Each row of a before or after table is a point. The points were changed in one or more steps. Then noise was added and the rows were shuffled. The steps act on columns, c1 being the first. What was done? A step turns or swaps two columns, mirrors them in a line or flattens them onto one, adds a multiple of one to another, or multiplies or shifts one. Angles are multiples of 10 degrees, from the lower column toward the higher: turns from -170 to 170, lines from 10 to 170 but not 90. Use the fewest steps. Two steps may share a column if one is a turn and the other turns, adds or multiplies; they go together, in the order done. Otherwise the lowest column goes first.

Before (12 x 3)
[[-.23, .19, .03],
[.26, .02, .30],
[-.23, .04, -.91],
[-.25, -.35, -.44],
[-.12, .36, -.06],
[-.17, -.08, -.73],
[.00, -.37, -.61],
[-.18, -.18, -.94],
[-.33, .01, -.67],
[.06, -.05, .41],
[.09, .20, .20],
[.41, .17, .30]]
After (12 x 3)
[[.12, .11, -.63],
[-.21, -.11, -.68],
[-.13, -.19, -.67],
[-.05, -.06, .25],
[-.27, .18, .52],
[-.19, -.02, -.89],
[-.30, -.13, -.87],
[-.23, -.42, .01],
[.18, -.01, .35],
[-.05, .27, -.67],
[.01, -.35, .00],
[-.08, .20, .40]]
Steps: turn c1 and c2 by 140 degrees; turn c1 and c3 by -30 degrees

Before (14 x 4)
[[.33, .12, -.53, .12],
[-.40, .00, -.29, .46],
[.28, -.41, -.76, .56],
[.32, .53, .51, .41],
[-.63, -.89, -.12, .55],
[.11, .07, .27, -.32],
[-.08, .07, .38, -.33],
[.45, -.42, .62, .37],
[.26, .24, -.07, -.66],
[.17, .55, -.14, .78],
[-.17, -.29, -.25, -.01],
[-.24, -.43, .54, .11],
[.16, .51, .20, .13],
[.65, -.05, -.67, .17]]
After (14 x 4)
[[-.09, .25, -.34, .45],
[-.55, -.41, .11, .13],
[.23, .95, .00, .79],
[.03, -.29, -.19, -.01],
[.75, -.14, -.14, .55],
[.91, -.01, .00, .16],
[-.40, -.08, .11, -.33],
[-.18, -.12, .14, -.34],
[-.06, .57, .14, .14],
[-.33, -.61, -.37, .55],
[-.19, .75, .35, .40],
[-.21, -.20, .53, .32],
[.21, -.09, .12, -.66],
[.62, .22, -.05, .09]]
Steps: turn c1 and c3 by 50 degrees; multiply c3 by 0.7; add 0.5 times c4 to c2

Before (14 x 8)
[[.02, .15, -.29, -.03, -.19, -.34, .17, .15],
[.01, -.06, -.01, -.01, .05, -.46, -.07, -.61],
[-.05, .20, .00, .17, .37, .11, .41, .39],
[-.12, -.07, -.13, -.02, -.56, .12, -.14, .24],
[-.34, .13, .17, -.31, .47, -.13, .20, -.16],
[-.23, .27, -.36, .28, -.05, -.40, -.04, .50],
[.12, .15, .11, .03, .13, -.19, -.39, .61],
[-.21, .62, -.21, .05, -.04, -.44, .28, .01],
[-.12, -.26, -.43, .22, .09, .15, .43, .26],
[.23, -.24, -.35, .27, .03, .12, .07, -.34],
[-.13, .55, -.23, -.04, .39, -.12, -.34, -.05],
[.07, -.26, .32, .08, -.37, -.38, -.16, -.08],
[-.44, .13, .23, -.04, -.13, .03, -.11, .37],
[-.27, .29, -.25, .00, -.43, .19, -.03, .06]]
After (14 x 8)
[[-.02, .98, -.19, .20, .29, -.50, -.14, -.04],
[.17, -.27, .34, -.20, -.52, -.34, -.04, .02],
[.15, -.10, -.02, -.06, .05, -.40, .07, -.46],
[-.15, -.44, -.41, .25, -.06, .10, -.37, .13],
[-.43, .28, .24, -.07, -.06, -.14, .10, .05],
[-.08, .17, -.01, .26, .47, .06, -.35, .30],
[-.25, .03, .17, .30, .50, -.23, .16, -.36],
[-.08, .71, -.26, -.29, .66, -.13, .18, -.12],
[.14, -.38, -.36, -.07, -.17, .20, -.25, -.22],
[.15, .19, .12, -.34, .20, -.12, .16, .74],
[-.15, .09, -.14, -.14, -.56, .08, .05, .13],
[.13, .29, -.29, .15, -.09, -.33, -.03, .25],
[-.29, .60, -.22, -.02, -.23, .11, -.01, -.16],
[-.10, .41, -.35, -.19, .09, -.45, -.21, .44]]
Steps: turn c1 and c6 by 20 degrees; add 0.7 times c1 to c8; multiply c2 by 1.6; turn c2 and c5 by 20 degrees; turn c4 and c7 by -120 degrees

Before (11 x 11)
[[.20, -.28, .02, -.02, -.03, .03, -.18, .07, -.07, .05, .16],
[-.11, .05, -.12, -.07, -.10, .08, -.13, -.08, -.09, .15, .00],
[-.15, -.16, .10, -.10, -.21, .06, .18, -.24, -.01, .04, -.04],
[.19, -.22, .20, .17, .09, -.13, -.15, .08, .11, .08, .12],
[.15, -.01, .23, -.04, .00, .06, -.05, .13, .11, -.03, .20],
[.25, -.04, .12, .04, .04, .06, .16, .09, .11, .11, .01],
[-.13, -.16, .15, .00, -.08, .11, .16, .06, -.05, .17, -.03],
[.11, -.10, .06, -.07, .21, .09, -.10, .14, .13, .03, -.09],
[.17, -.14, .10, .10, .00, .06, .10, .22, .33, -.02, .19],
[-.05, .03, -.08, -.10, -.30, .01, -.23, .03, -.17, -.03, -.12],
[.02, -.01, .01, -.01, -.07, .33, -.22, -.05, -.01, .17, -.24]]
After (11 x 11)
[[.09, -.10, .09, -.10, -.21, -.26, -.14, .15, .05, .11, -.09],
[.01, -.01, .08, -.02, .07, -.94, -.18, -.04, -.12, .36, -.24],
[-.13, .05, -.12, -.03, .10, -.28, -.05, -.08, -.14, -.01, .00],
[.24, -.04, .12, -.05, -.03, -.21, .07, .09, .18, -.01, .02],
[.13, -.02, .16, -.08, -.01, -.15, -.10, .15, .07, .11, .20],
[.23, -.23, .16, .10, -.10, .30, -.19, .09, .02, -.27, .13],
[.19, -.29, -.03, -.09, .03, -.11, -.12, .08, -.14, .00, .16],
[-.17, -.14, .11, -.04, .22, -.17, .16, -.24, .08, .04, -.05],
[.19, -.15, .04, .04, .00, -.15, -.06, .23, .32, .11, .18],
[-.12, -.17, .15, .04, .08, -.36, .16, .07, .03, .03, -.03],
[-.08, .03, -.04, -.07, .31, -.01, -.11, .03, -.26, .04, -.12]]
Steps: turn c1 and c4 by -20 degrees; add -0.3 times c11 to c3; multiply c5 by -1; multiply c6 by 3; turn c6 and c10 by 150 degrees; turn c7 and c9 by 30 degrees
